Rows are points. To make a cloud, some directions were put in groups of two or more. Within a group, all points are equally far from the middle, so they leave a hole (a ring in 2 directions, a hollow ball in 3). The other directions are filled evenly. Then the cloud was stretched, turned, moved and blurred a little. Count the holes, and give their numbers of directions, smallest first.

Cloud (22 x 3):
|  -7 | -89 |  18 |
|  20 |  34 | -15 |
|  42 |  15 | -30 |
| -59 | -48 |  40 |
|  58 |  19 | -24 |
|  23 | -36 | -53 |
|  31 |  11 | -59 |
| -27 |  31 |   6 |
| -19 |   6 |  46 |
| -11 |  61 |  19 |
|   0 | -14 |  87 |
| -30 |  11 | -25 |
| -46 |  36 |  20 |
| -20 |  20 | -30 |
|  -9 |  15 | -27 |
| -19 | -95 | -24 |
| -34 |  34 | -23 |
| -17 | -23 | -16 |
|  41 |  27 |  36 |
| -19 | -24 |   2 |
|  80 | -10 | -82 |
|  23 |   8 | -54 |
Holes: 0

Cloud (32 x 4):
| -60 | -51 | -14 |   7 |
| -45 |   5 |  57 |  56 |
|   8 |  -3 | -59 | -47 |
|  -4 | -20 |  76 |  -4 |
| -49 |   3 |  69 |  31 |
|  58 |   4 |  16 |   6 |
| -34 | -36 |  49 |  69 |
| -65 | -25 |  26 | -74 |
| -14 | -32 |  14 |  81 |
|  47 | -41 | -25 | -20 |
| -32 | -55 |  11 |  58 |
|  13 |  -2 | -49 | -70 |
| -16 |  43 |   5 |  51 |
| -48 |  23 |  40 |  52 |
| -78 |   9 |  29 | -15 |
| -73 | -12 | -14 | -10 |
|   9 |  28 | -44 | -60 |
| -60 |  -4 | -30 |  -4 |
| -16 | -48 | -14 |  55 |
|  54 | -37 |  -7 | -12 |
|  20 | -15 |  -6 |  72 |
| -38 | -41 |  13 | -95 |
| -40 | -78 |  42 |   0 |
| -73 |   8 |  45 | -26 |
|  38 |  25 |  33 | -24 |
| -59 |  27 |  -9 |   9 |
|  18 | -29 | -18 |  59 |
| -38 | -58 |  42 |  54 |
|  11 | -66 |  39 | -33 |
|  25 | -39 | -31 | -71 |
| -50 | -62 |  -2 |  25 |
| -23 | -39 |  25 |  76 |
Holes: 2 (2, 2)
